Each row is a point. Each copy is the shape, with its points in the same order, turned, moved and blurred by noise. Say if it was mirrored as well.

Shape (8 x 3):
[[ 0.59  0.31 -1.35]
 [-0.96 -0.69  2.16]
 [ 1.00 -1.59 -1.91]
 [-0.98  0.78 -1.88]
 [-2.62  2.29 -0.97]
 [-1.31 -1.75 -0.55]
 [ 0.07  0.48  1.89]
 [-0.12 -0.51 -0.35]]
Copy 1 (8 x 3):
[[ 0.32  0.09 -1.75]
 [ 0.63 -1.53  1.60]
 [-0.78 -1.27 -2.75]
 [-1.22  1.00 -1.04]
 [-1.38  2.65  1.09]
 [-1.93 -1.95 -0.19]
 [ 1.74 -0.60  0.99]
 [-0.25 -0.45 -0.62]]
Copy 1 is: only turned
Copy 2 (8 x 3):
[[ 0.67  0.13 -0.78]
 [-1.96 -0.46  2.42]
 [ 1.29  2.03  0.10]
 [-0.82  0.12 -1.90]
 [-2.50 -1.32 -2.24]
 [-1.43  1.94  0.51]
 [-0.93 -1.57  1.69]
 [-0.28  0.40  0.18]]
Copy 2 is: mirrored

Shape (8 x 4):
[[ 1.26  1.55  2.80  0.12]
 [-0.70  1.40 -1.65  0.29]
 [-0.78 -2.09 -0.29  1.26]
 [-0.45 -2.79 -1.08  1.42]
 [ 0.23  0.39  0.16 -0.73]
 [ 2.67  0.76  0.12  0.77]
 [ 2.27  0.34  0.52 -0.43]
 [-0.81 -0.58 -0.42  0.06]]
Copy 1 (8 x 4):
[[-0.87  2.95  1.12  1.97]
 [-0.97  0.27 -2.32  0.37]
 [ 2.16  0.24 -0.27 -0.43]
 [ 2.56  0.38 -1.40 -1.09]
 [-0.74  1.53  0.57 -0.07]
 [-0.34  3.73 -1.48 -0.08]
 [-0.30  3.55 -0.13 -0.55]
 [ 0.67 -0.04 -0.48 -0.11]]
Copy 1 is: only turned
Copy 2 (8 x 4):
[[ 1.13  2.89 -0.38 -1.69]
 [-1.21  0.28 -1.80  1.26]
 [ 0.55 -1.47  1.05  0.69]
 [ 0.79 -2.56  0.88  0.83]
 [-0.46  0.43 -1.00 -0.96]
 [ 2.13  0.64 -2.24 -0.76]
 [ 1.20  0.53 -1.70 -1.80]
 [-0.63 -0.53 -0.10  0.20]]
Copy 2 is: only turned
Copy 3 (8 x 4):
[[ 2.33  0.32  0.13  2.89]
 [ 0.04  1.07 -0.76 -1.41]
 [-2.88  1.44 -0.90  1.19]
 [-3.58  1.23 -1.73  0.71]
 [ 0.10 -0.36 -0.44  0.44]
 [ 1.07 -0.01 -2.67  1.58]
 [ 0.68 -0.75 -1.75  1.61]
 [-1.26  0.52 -0.24  0.25]]
Copy 3 is: only turned
Copy 4 (8 x 4):
[[ 3.08  1.65  1.78 -0.23]
 [-1.01  0.24  1.16  1.62]
 [ 0.03 -2.60  0.70 -0.88]
 [ 0.05 -3.23 -0.02 -0.59]
 [ 0.42  0.64  0.35  0.02]
 [ 2.66 -0.03  0.17  1.69]
 [ 2.33  0.49 -0.41  0.79]
 [-0.29 -0.60  0.41 -0.26]]
Copy 4 is: only turned
